Each row is a point. Each copy is the shape, with its points in the same order, turned, moved and blurred by noise. Is it also mirrored, or only turned?
In the rows, 128 means zero.

Shape (7 x 3):
[[123  61 154]
 [173 143 104]
 [182 148 123]
 [100 141 160]
 [146  97 108]
 [ 95 117 141]
 [181 173  90]]
Copy 1:
[[ 79 115 161]
 [149 185 118]
 [157 190 140]
 [162 100 153]
 [107 153 121]
 [136  97 135]
 [177 199 108]]
Copy 1 is: mirrored
Copy 2:
[[ 91  52 143]
 [154 116  80]
 [137 119  70]
 [ 88 135 142]
 [142  79 119]
 [105 114 158]
 [171 143  67]]
Copy 2 is: mirrored

Shape:
[[ 98 102 190 100 106 129]
 [144 110 149 134 122 158]
 [147 153 128 118  84 148]
 [159 133 110 159 156  92]
 [122  90  82 157 129 165]
 [127  98  91 147 132 117]
 [105 161 137 158 193 204]
 [ 77 140 159 145  82 144]
 [111 107 148 232 171 122]
 [111 128 156  74 172  71]]
Copy 1 (10 x 6):
[[119  99 180 100 133 124]
 [156 116 144 143 152 167]
 [159 149 122 128 113 165]
 [161 128  89 174 165 101]
 [123  88  89 164 153 182]
 [134  93  79 161 153 143]
 [ 98 158 138 167 213 200]
 [ 97 128 155 146  94 157]
 [115 100 145 242 172 125]
 [113 132 127  98 178  56]]
Copy 1 is: only turned
Copy 2, 10 rows:
[[ 63 154 176  78 112 129]
 [124 141 133 107 113 157]
 [165 144 163 102  99 131]
 [135 152  90 144 144  99]
 [136  78 117 133 132 144]
 [120 103 108 134 129 104]
 [136 146 147 138 217 186]
 [110 128 206 125 116 117]
 [ 77 140 117 220 160 137]
 [ 86 176 117  63 168  74]]
Copy 2 is: mirrored
Copy 3, 10 rows:
[[ 95 103 197  89 121 149]
 [151 114 162 126 125 170]
 [152 153 156 113  75 160]
 [166 140 126 149 142 100]
 [138 100  91 149 119 177]
 [134 104 103 142 123 131]
 [133 176 136 140 190 216]
 [ 79 142 171 133  92 166]
 [112 117 144 218 183 138]
 [116 137 157  59 165  84]]
Copy 3 is: only turned

Shape (15 x 9):
[[149 118  84 131 144 125 132 133 179]
 [104 138 156  84  92 145  86 173 133]
 [125 136 122  74 203 189 162 134 141]
 [ 78 168 122  94 125  97 118  57 118]
 [108 128 103 135 158 120  88 135 140]
 [138  94 102 109 135 150 133 120  98]
 [ 91 177 185 152 101 117  93 128 102]
 [196 146 130  51 139 111  85 165 114]
 [ 90 131 196 175  96 105 136  94 161]
 [140 172  90 113 158 118 157 140 146]
 [111  76 143  28 112  65 128 119  96]
 [166  70 128 158 186 159 126  87 128]
 [125 107 179 154 116 191  95 185  74]
 [141 142 136 134 198 108 155 120 163]
 [ 60 140 129 118 127 136  96  89 142]]
Copy 1 (15 x 9):
[[151 136  87 139 145 120 118 152 182]
 [115 154 160  76  92 139  92 182 128]
 [119 189 114  99 197 188 147 172 166]
 [ 68 165 101  99 118 102 114  80 126]
 [108 140 118 140 152 115  81 147 155]
 [142 124  97 109 152 162 108 144 115]
 [ 88 184 176 147 104 107  92 115 100]
 [207 181 132  49 154 108  84 167 129]
 [ 93 135 188 169  92 104 145  84 152]
 [137 187  76 120 147 104 141 153 166]
 [104  88 134  17 141  90 128 126  99]
 [152 107 119 153 194 171 114 102 149]
 [134 148 187 148 132 183  80 194  71]
 [133 163 123 145 195 106 152 132 178]
 [ 62 153 124 120 108 136 100 102 160]]
Copy 1 is: only turned
Copy 2:
[[159 113  86 158 159 106 129 120 173]
 [ 87 116 133 116  92 121  98 162 148]
 [119 146 117  97 198 196 165 139 150]
 [ 70 168 133 109 129  95 134  45 142]
 [105 130 108 161 161 113  90 121 132]
 [106  84 102 123 142 160 136 101 114]
 [ 66 164 172 159  86 106 114 127 113]
 [175 119 139  58 133 108  96 159  93]
 [ 84 122 195 195 111  90 163  99 164]
 [146 164 101 132 165 115 153 134 147]
 [ 78  61 130  42 133  70 139  97 108]
 [166  71 144 172 185 177 122  87 129]
 [ 89  92 148 169  93 182 102 175  79]
 [151 151 154 149 213 113 161 121 137]
 [ 56 146 140 135 131 126 107  81 176]]
Copy 2 is: only turned
Copy 3:
[[142 118  69 128 127 129 123 122 186]
 [107 152 162 101  80 127  78 167 153]
 [116 148 114  68 187 179 139 124 152]
 [ 90 168 117  97 115  69 101  60 111]
 [107 129  92 137 149 111  72 132 148]
 [121 109  91 103 114 156 106 123 105]
 [109 167 181 171 103  87  84 122 108]
 [196 146 115  59 109 119  68 171 128]
 [110 109 186 190 110  84 125  77 154]
 [146 167  77 119 144 113 144 136 152]
 [115  83 127  21  76  63 113 130 103]
 [151  63 101 132 167 174  97  84 119]
 [113 112 172 166 103 186  81 180  97]
 [152 126 114 125 192 108 137 108 150]
 [ 64 150 126 122 124 104  79  88 142]]
Copy 3 is: only turned
Copy 4, 15 rows:
[[158 122  83 130 115 137 124 122 169]
 [ 87 163 157  95  90 167 110 164 124]
 [144 157 106  82 190 196 169 121 139]
 [ 83 182 111 110 116 118 120  42  94]
 [113 141  96 132 148 134  87 127 129]
 [132 101 107 123 126 166 138 116  90]
 [ 83 197 172 163 107 128 105 124  92]
 [180 154 133  53 106 132 102 161  95]
 [ 88 155 187 184 106 108 136  82 150]
 [159 180  75 121 128 130 149 121 136]
 [ 88  97 141  37 100  89 152 110  77]
 [170  80 130 157 182 161 119  95 123]
 [104 128 181 164 129 197 122 192  81]
 [160 157 116 134 178 110 144 108 156]
 [ 65 162 119 129 132 157 102  78 131]]
Copy 4 is: only turned

Shape, 15 rows:
[[141 101 165 103 135 150 150 186 111 156 109 128]
 [155 152 122 104 197 164  63 141 122  96 110  88]
 [113  75  65  98  94 181  71 111 117 124 135 161]
 [122  98  74 174 105 166 108 143 147 147 111 133]
 [118 171 107  91 105 115 154  85 152 110 132 127]
 [ 61 120 161 158 102  88  70 100 126  99 125 132]
 [125  72 144 131 184 149 121 156 117 102 153 101]
 [ 80  97 123 160 111 146  73 133 196 146 164 129]
 [150  84 139 168 133  75  68 189 100  59 193  99]
 [ 86  81 101  99 185 133 150 102 112 158 199  97]
 [ 84 165  71  84 145  93 131 145 164 140  97 142]
 [ 73 174 161 114 101  80 156 189 134 134 111  79]
 [158 145 123 146 192  75 101 104 122 118 143  87]
 [125 117 150 149 132 135 139 139 118  98 112 126]
 [155 128  79 173 135 148 129 170  96 131 164 172]]
Copy 1 (15 x 12):
[[150 121 171 121 162 168 153 165 131 154 119 106]
 [150 156  76 104 165 180  86 115 138  77 108  83]
 [128  42  78  85 104 178 134  91 118 135 126 154]
 [ 95  83  74 151  96 178 136 142 131 162 123 122]
 [ 95 158 117  97 112  99 144  87 143 128 163 142]
 [ 61  67 133 150 126  98  75 112 102  86 142 111]
 [148  92 117 157 184 179 154 134 144  86 137  94]
 [ 69  59 105 149 119 177  91 140 172 128 167 134]
 [185  68 102 191 131 130 102 178 105  47 184  89]
 [125  81  95 135 216 148 171  81 156 137 195 111]
 [ 74 136  76  63 146  99 137 156 146 143 142 124]
 [ 79 153 170 109 131 101 128 175 116 131 179  53]
 [146 149  74 175 177 100  93 110 144 103 144  93]
 [112 124 140 158 134 145 147 137 115 106 114 113]
 [152 114  76 165 133 169 145 166  78 151 152 165]]
Copy 1 is: only turned
Copy 2:
[[172 112 162 124 122 162 123 179 135 163 126 162]
 [213 131  87 119 174 127  67 159 168 100 106 108]
 [128  51  51 134  78 150  84 104 137 124 124 134]
 [132 120  84 201  93 164 108 120 162 132 131 133]
 [130 161 112  94 105  93 132  93 163 143 151 114]
 [ 85  99 164 164 138  90  77 109 141  82 132  94]
 [168  92 116 137 154 153 125 193 123  93 154 133]
 [ 84  78 109 179 154 158  99 121 190 119 173 113]
 [154  87 128 178 126  69  66 244 140  82 186 102]
 [137  96  81 117 176 142 155 144  77 144 183 114]
 [ 99 167  86 118 150  87 110 121 153 167 104 155]
 [ 90 188 184 121 138 109 105 182 142 161 121 102]
 [196 144 112 161 180  57 111 143 137 129 156  94]
 [156 132 150 145 118 128 122 146 143  98 136 137]
 [169 144  82 191  87 137  80 155 114 140 182 171]]
Copy 2 is: only turned
Copy 3:
[[149 105 159 126 132 126 155 177 102 150 116 137]
 [162 130 149 138 196 161  98 150 154 102 117  63]
 [107  99 125 122  77 209  79 170 135  64 135 123]
 [123  93 104 174  66 173 134 160 163 117 106 106]
 [130 185 126  96 101 141 148  95 164  96 160 117]
 [ 68 147 175 167  83  87  91 137 189  94 146  91]
 [133  69 168 154 174 132 142 156 149 110 156 101]
 [ 85 107 139 159  71 160 102 174 210 149 161 104]
 [168  79 177 177 123  79 117 212 173  57 204  71]
 [ 82  63 113 100 155 146 126 112 134 123 210 104]
 [100 179  69  92 125 123 141 155 169 119 112 115]
 [109 177 150 114 103  74 197 172 135 161 139  73]
 [161 118 111 152 160  83  98 109 171 125 182  71]
 [136 128 165 161 116 106 147 130 145 107 126 111]
 [158 110  81 196 115 145 144 177 125  88 164 146]]
Copy 3 is: only turned
Copy 4:
[[129 103 176 134 140 155 153 176 101 138  67 137]
 [118 123 146  80 191 140  58 143 111 100  92  78]
 [108  94  67 163  95 196  77 122  98 149  99  96]
 [ 96  77  90 140  96 117  89 141 124 128  99 147]
 [128 180 124 123  92 150 131 108 161 124 138 108]
 [101 128 188 210 110 131  52 104 154 143 144 106]
 [ 99  77 159 145 187 137 134 144  97 116 118  83]
 [ 99  54 123 154 116 149  74 137 178 156 163 134]
 [144  70 186 173 135 112  79 170  62  92 190  70]
 [ 77 114 106 146 171 135 172 127 113 189 156  62]
 [ 99 194  99 146 122 142 102 189 179 130 119 119]
 [ 98 167 223 143  92 112 135 208 173 133 124 112]
 [153 152 146 127 177  74  94 128 122 129 154  83]
 [115 117 177 156 133 125 123 122 113 101 104 126]
 [110 111 106 128 121 127 112 152  49 123 150 165]]
Copy 4 is: mirrored

Shape:
[[133 122 104 115 121 127 137 103 148 108 119 116]
 [146 152 165 152 162 146 110 138 142 136 142 151]
 [143 148 117 124 114 138 106 138 144 116 128 137]
 [101 118 116 113 146 139 101 103 136 110 134 128]
 [135 142  83 137 130 135 135 215  77 120 101 158]
 [104  97 103 165 153  92 129 153 159 239  78 130]
 [119 111 141 145  91 143 128 127  92 168 132 200]
 [ 96 152 235 118  92 136 121 118 142 133 138 130]
 [149  60 103 163 148 153 130 133 147 141 115 123]
 [113  86 112 114 112 145 128 128 167 118 129 153]
 [116 144 110 115 136 122 128 125 146 206 153 112]
 [146 146 105 167 121  49 121 123 145 122 131 142]
 [114 151 161 144 157 155 123 178 169 187 114 148]
 [146 132 107 111 116 135  55 115 132 111 105 147]
 [140 146  99 125 155 150 121 106 154 152 108 141]
 [122 141  90 209  73  95 130 120 104 118 142 159]]
Copy 1, 16 rows:
[[137 116 117  93 123 134 153 107 157 108 108 115]
 [139 145 161 144 155 161 116 129 155 139 136 163]
 [146 139 123 108 110 151 119 137 155 115 118 136]
 [ 99 114 123  96 138 147 120 105 141 104 125 135]
 [141 141  91 144 103 158 143 203  89 131  73 158]
 [107  69 103 148 130 125 131 140 169 249  87 133]
 [128 107 145 125  67 170 148 119 102 169 144 183]
 [ 93 163 226 103 104 153 139 126 158 150 168 116]
 [148  51 120 144 144 172 145 124 150 137  97 125]
 [119  77 122  91 112 165 150 135 168 114 129 147]
 [133 127  95 107 132 139 126 124 149 202 155 115]
 [144 125 116 157  93  67 129 124 165 129 116 148]
 [113 136 149 135 153 178 128 170 179 198 124 154]
 [139 118 133  84 103 152  74 116 143 108  95 150]
 [147 129 106 102 146 157 127 100 163 153 103 152]
 [131 127 105 186  39 124 149 105 134 118 121 148]]
Copy 1 is: only turned
Copy 2 (16 x 12):
[[132 120 131 110 109 150 145 111 140 108 125 117]
 [150 124 173 181 173 142 110 140 146 127 143 130]
 [146 133 125 143 128 139 103 131 146  98 127 114]
 [ 97 111 143 115 143 151 107 119 133 110 130 114]
 [160 135 107 156 123 154 109 211  79  98 106 156]
 [116  96  87 166 126 110 120 169 149 239 113 152]
 [120  88 107 218 156 135 116 123  87 112 103 125]
 [ 97 129 202 201 160 124 127 129 160 105  88  53]
 [139  60 123 145 111 189 119 143 139 156 137 146]
 [112  76 115 135 136 156 134 132 160  99 117 118]
 [128 135  94 147 160 121 132 133 140 176 148  82]
 [149 121 141 143  92  71 124 126 138 122 159 146]
 [135 135 133 191 186 147 112 183 178 166 111 127]
 [139 118 124 127 125 143  61 107 140  94 107 121]
 [146 137 119 133 147 154 119 112 150 148 123 137]
 [122 122 118 204  66 110 123 121  91  98 166 145]]
Copy 2 is: mirrored
Copy 3 (16 x 12):
[[141 126 109 123 120 132 149 118 155 122 124  94]
 [153 159 162 145 154 132 105 146 125 152 145 144]
 [149 148 127 111 115 143 112 149 148 126 129 120]
 [116 116 125 110 148 143 106 108 138 124 145  98]
 [139 134  81 120 127 126 109 227  77 105 113 151]
 [100 103  88 158 142  97  95 176 149 244  86 122]
 [122 106 126 126  96 142 120 132  92 165 150 191]
 [101 137 232 105  95 122 141 128 137 158 164 135]
 [156  76 103 173 152 148 131 153 143 153 128 114]
 [138  88 114 107 128 148 138 128 173 126 135 133]
 [123 143 111 108 131 132 117 148 140 217 156  92]
 [144 162  91 149 111  55 117 135 155 138 138 126]
 [118 145 161 132 156 146 113 194 153 203 128 147]
 [161 124 127  99 108 140  62 119 138 115 116 121]
 [143 156 107 125 143 153 111 128 146 161 112 114]
 [113 141  79 178  62  95 117 132 127 110 160 150]]
Copy 3 is: only turned

Shape:
[[ 95 162  83 138  98 149 101 119 149 112  93 104]
 [157  89 137  78 164 114 129 164 105 151 126 163]
 [117 110  58 114 105  98 186 129  90 148 160 111]
 [196 162  58 159 143 121 133  87 118 177 113 131]
 [180 106  47 139  98 173 164 124 123 133 173  89]
 [ 85 174 193 118 199 128 133 107 139  77 113 109]
 [ 87 113 112 221 153  94  82 140 117 121 139 105]
 [128  81  68  88 160 129 136  55 165 163 139 178]
 [126 152 105 172 101 105 146  86 112 143 120 108]
 [139 145 148 163 100  89 140 131 125 144 138 106]
 [153  79 122 207  75 145 134  98 159 129  97 137]
 [104 123  69 133 103 146 210 133 141 122 124 148]
 [140  80  98 144 130 115  58  11  96 108  84 103]
 [ 96 119 119  94 124 133 111  64 110 134 123  79]
 [156 133 147 153 144 172 155 135 100 163 122  57]
 [ 92 141 113 142 102 174 107  90  67 102 147 106]]
Copy 1, 16 rows:
[[148 147  77 111 100 120  92 119 125  95 101 121]
 [145  80 165 134 145 144 166 155 123 188 133 118]
 [105  48 105 130  94 109 180 118 146 108 121  70]
 [185 110  86 196 122  85 144 111 142 124 181  85]
 [156  95 100 187  90 156 177 136 140  60 118  58]
 [ 93 172 121 102 221 103 133 126 119 135  81 162]
 [ 73 109 133 151 133 129  63  91  81  89 165 126]
 [201  59 103 126 162 171 172  65 171 126 142 130]
 [114 126  94 153  98  84 142  87 137 102 143 124]
 [ 94 138 142 145  93  89 144 126 146 108 153 133]
 [150 123 127 204  69 146 128  89 132  83 119 181]
 [122  61  58 153  99 133 156 135 173 105  92 133]
 [195 128 130 129 131 106 147  11  51  97 125 138]
 [136 144 116  97 131 125 162  57 118 118  92  95]
 [100 170 126 198 124 126 157 118 121 139  98  71]
 [102 150  67 112 107 144 170  99  69 100 119 110]]
Copy 1 is: only turned
Copy 2:
[[120 120 104 154  85 123 112  72 129  76  96 117]
 [105  93 157  97 170 103 123 170 114 168 114 109]
 [151 119  65 139 125 141 160 148  90 137 152  78]
 [205 132  95 139 174  74 117  96 144 112 137 125]
 [164 108  59 111 165 181 135 104 150 105 172 118]
 [ 77 159 205 104 123  97 182  69  73  97  88 141]
 [ 98 104 149 229 161 117 175  83 136  85  95  88]
 [106 101  88  99 135  56 122  82 136 181 187  99]
 [181 119 127 167 106 111 162  85 120  97 135 107]
 [167 128 167 160 119 136 174 123 142 110 111 103]
 [162  44 131 169 114 130 157  66 188 134 132 138]
 [135 117  60 137  96 151 151  96 104 166 123 146]
 [131  32 149 133 129  47 144  64 129  50 173  83]
 [126 105 145 105 101 108 131  74  99  86 150  64]
 [179 112 154 107 175 175 145  76 105 110  99 102]
 [122  97 142 162 115 158 117  88  77  61 167 113]]
Copy 2 is: only turned
Copy 3:
[[135 139  78 132  74 154  86 148 107 117 116 130]
 [154  86 150  94 177 104 162 166 152 155 122 168]
 [119 133 135 165 130  95 197 132  91 143 146 110]
 [179 191  79 102 163 104 140 109 115 124 179 109]
 [167 136 131 111 112 166 192 124  94 132 175  72]
 [ 61 137 128 126 188 173  68 174 166 116  69 140]
 [131  75  82 177 162 128  64  87 121 137 125 104]
 [111 148 107  86 149 144 174  92 124 147 178 224]
 [140 167 121 159 137 111 109 111 107  93 137 115]
 [145 131 147 159 141 104 108 130 151  94 133 109]
 [204 130 134 139 116 161 110  57 122  81 119 147]
 [147 168 126 175 106 160 185 138 108 154 117 145]
 [106 112  74  59 160 124  97  69  56  51 127 153]
 [ 70 133 141  90 124 117 108 127  84 101 128 139]
 [153 147 174  97 152 140 101 128 124 148 116  62]
 [117 115 136 134 133 155  85 172  48  99 142 117]]
Copy 3 is: only turned

Shape:
[[122 109  81 182 107 129  50 160 170 175 144  63]
 [132  93  99  47 143 158 124 135  85  98 144 136]
 [152 115 143  90 118 144 178 148 193 124 150  50]
 [129 121 129 132 119 132 140  93 154 132 188 102]
 [121 141 102 125 174 107 125 110 131  85 174 142]
 [110 128 130 119 165 123  67 171 150 185 183 128]
 [105 141 138  96 146 125  68  83 120 125 147 120]
 [ 73 134 128 140 105 179 112 117 134 128  79 138]
 [114 116 133 177 143 136 137 118 194 170  99 114]
 [156 137 144 102  95 134 135  85 127 141 126 136]
 [154  57 119 124 173 158  97 104 155 102 156 167]
 [133 124 128  57 179 149 137 107 117 147  78 142]
 [135 192 125 111 165  84  41 146 191 157 102 159]
 [139  56 172 114 202 110 115 209  88 144 116  85]
 [149 191 149 139 164 149 142 112 119 106 153  87]]
Copy 1:
[[101 168 122 164 100 157  44 155 183 150 156  30]
 [127  92 129  77 122 173  96 104  90  99 123 146]
 [156 165 118  67 114 151 177 145 169 147 120  75]
 [125 140 153 131 129 143 150 104 150 161 167  94]
 [102 126 131 140 178 133 127 127 124 114 177 146]
 [ 93 154 162 119 177 177  55 150 136 179 135  89]
 [ 91 135 160 121 169 132  86  69 140 111 136 101]
 [ 75 158 158 163  89 139 103 100 156 103  69 124]
 [112 156 123 178 132 122 123 139 194 171  84  93]
 [151 152 160 120 115 104 115  75 132 142 118 128]
 [155  69 150 153 161 177 100 122 166 123 133 142]
 [127 126 102 102 161 136 101  82 117 129  54 149]
 [105 204 138 125 210 103  24 132 185 134 116 134]
 [131  81 131 101 174 147  89 202  84 135  62  50]
 [132 192 138 144 173 136 162 108 103 106 135  93]]
Copy 1 is: only turned
Copy 2 (15 x 12):
[[101 144  88 165 148 130  32 153 132 180 159 131]
 [ 85  90 117  42 150 146 152 123  85  98 120 140]
 [102 128 136  91 127 168 140 175 208 148 110  91]
 [128 142 113 111 128 143 144 110 170 134 167 120]
 [107 121  93 109 152  84 164 111 146  89 152 150]
 [ 76 167 141  99 180  98  81 122 138 158 162 175]
 [ 89 159 109  95 138 114 108  64 121  95 133 128]
 [ 67 147  80 156 133 186 133  88 111 135  90 162]
 [112 145  87 163 159 143 121 104 180 192  94 152]
 [147 164 122  95 118 156 151  98 122 126  99 130]
 [139  85  85  74 183 143 113  84 156 109 135 189]
 [ 85 136 102  59 172 129 159  85 111 138  52 131]
 [ 93 211  93 112 144  53  74 118 144 126  70 190]
 [ 77  72 201 111 236 115 101 135 127 138  89 129]
 [109 181 108 128 180 130 169 128 157  82 128  96]]
Copy 2 is: only turned
Copy 3, 15 rows:
[[178  70 106 121 131 107  61 130 219 162 131  77]
 [ 65  98 116  65 159 174 132 143 123 105 129 159]
 [157  96 151  63  92 148 195 144 186 113 132  80]
 [146 125 125 103 100 151 142 102 151 139 178 111]
 [112 173 109 114 148 130 120 130 142  97 178 126]
 [136 138 151  92 167 121  86 165 205 183 161 123]
 [120 130 158 103 171 137 103  74 159 127 153 150]
 [ 81 111 149 166 116 144 119  90 173 143  76 127]
 [148 150 145 135 108 153 115 111 180 165 101  43]
 [150 128 138  97 114 168 144  91 127 143 107 149]
 [112 135 130 114 147 227  71 147 135 107 153  97]
 [ 87 149 149  72 184 177 152 106 134 139  74 120]
 [174 198 162 100 185 118  74 122 220 123  85 142]
 [106  94 185  67 192 118 114 197 106 147 121  57]
 [156 138 140 147 168 126 196 119 146 114 152 122]]
Copy 3 is: mirrored

Shape (18 x 12):
[[148 126 153  97 153  65 195 145 100 128 161 141]
 [163 104 118 169  74 165 196 110 167 174 181 136]
 [107 133 116  87  99 119 102 158 132 124 120  73]
 [146 132 186  92  70 140 169  89  87 143 167 145]
 [147 191  87 151 136  83 122 120 117  89 161  99]
 [148  87 153 107  97  85 121  91 120 185  84 158]
 [126 148 154  82  72 133 120 153 114 174 163 146]
 [123 175 107  87  80 120 109 111  89  98 155 108]
 [160 104 163 150 169 147 146  96 153 103 163 114]
 [154 190 184  95 150  85 138  98 167 101  90 147]
 [132 132 102 137 165 128 160 125 136 154  97  85]
 [ 74 157 162  73 119  86 180 102 141 108 134  71]
 [ 64 126 131 152  66 119 105 156 156 172 158  62]
 [ 97 105  99 171  91 136  99  88 154 129 141 115]
 [123  88 174 129  80  85 118 157 101 150 177  85]
 [128 135 121 116 136 141 140 184 176 102  84 154]
 [ 59 124  95 107 164  77 152 125 160 183 127  85]
 [130  84 110  83  67 150 104 168 178 175 148  88]]
Copy 1 (18 x 12):
[[171 103 165  85 132  94 180 145 127 138 144 103]
 [133  72 138 147  83 235 161 126 143 146 130 115]
 [ 96 138 122 111 121  92  96 134 168 135  95  68]
 [157 113 174  84  67 161 109  93 103 124 144 120]
 [148 139  61 160 137  91 151 136 132  98 134 115]
 [185  79 187 110 117 121  79 131 132 175  86 138]
 [137 163 152  74  99 159 115  97 157 166 119 117]
 [123 152  90 105  90  99 103  78 138 107 121 108]
 [128  77 149 140 176 166 122 149 109 102 173 128]
 [182 133 179 129 153  96 110 144 177  67 124 175]
 [118  92 110 117 135 130 128 201 138 133  90 129]
 [ 93 116 175 107  77  70 133 149 163  99 151 125]
 [ 59 157 142 161 101 143 116 134 156 198 116  81]
 [ 85  92 120 174 121 159  93 106 125 151 105 133]
 [135 145 173 125 115 127 116 119 111 185 138  48]
 [119 118 145 117 184 145 147 139 190  92  59 117]
 [ 76  86 135 125 122  77 145 187 165 189 114 151]
 [ 96 110 134 102 125 180  89 124 196 193 103  61]]
Copy 1 is: mirrored
Copy 2:
[[178 128 135 116 130  90 201  93 125 181  84 163]
 [191 100  84 127  93 193 157 114 110 210 203 145]
 [112 133 131 116  88 111 148 179 149 138 116  79]
 [171 103 135  62  51 142 143  89 105 182 108 163]
 [146 171  94 168 112  85 115 104  97 174 111  81]
 [173  75 139  63 134 101 127 168  88 132 151 163]
 [123 131 114  72  64 134 147 163 122 196 119 166]
 [139 138  90 103  72 108 118 120 116 154  82  87]
 [162 111 150 164 153 165 126  74 141 166 134 136]
 [193 205 160 104 134 112 115 121 132 109 108 151]
 [141 139 128 129 165 154 174 146  94 150 139  91]
 [150 161 161 102  73 107 205  91 138 107 126  91]
 [ 81 123 136 141  43 122 151 171 122 168 197  92]
 [112  94  92 153  95 144 109 127 111 130 187 115]
 [128  71 171 133  53  87 154 148 134 198 141 132]
 [155 179 110 162 132 157 149 189 149 121 114 156]
 [ 86 144 124 120 148 101 217 129 121 134 175  98]
 [129  98 100 102  85 148 154 205 183 184 173  98]]
Copy 2 is: mirrored
Copy 3 (18 x 12):
[[179 119 159  61 145 107 154 103  98 100 120 180]
 [193  56 114 111  54 135 200 102 139 165 157 109]
 [135 186 116  89  94  95 110 162 118 122 148 105]
 [162 117 175 105  37 139 149 104  99 152 115 184]
 [158 171  93 146 153  93 139  70  84 120 134 113]
 [179  73 143  78 101  92  71 157 110 186 115 159]
 [173 161 116  95  63 137 136 148 128 165 142 185]
 [133 185 102 127  74 126 112 112  79 123 118 150]
 [164 107 191 124 121 129 133  77 148 119 155 100]
 [174 154 162 101 127  64  92  73 171 128  68 155]
 [146 129 135  78 151 104 144 122 122 161 117  72]
 [ 94 164 161  55  87  57 146 101 117 107 110 144]
 [114 154 102 111  71  66 155 169 131 166 208 118]
 [116  97  95 150  85 104 109 122 124 154 168  91]
 [169 135 159 102  80  85 136 164  87 131 205 158]
 [170 136 114 109 134 115 127 161 195 103  90 107]
 [ 89 128 104  26 152  69 136 127 131 154 158 109]
 [174 145  94  64  43 124 118 179 151 141 188  90]]
Copy 3 is: only turned
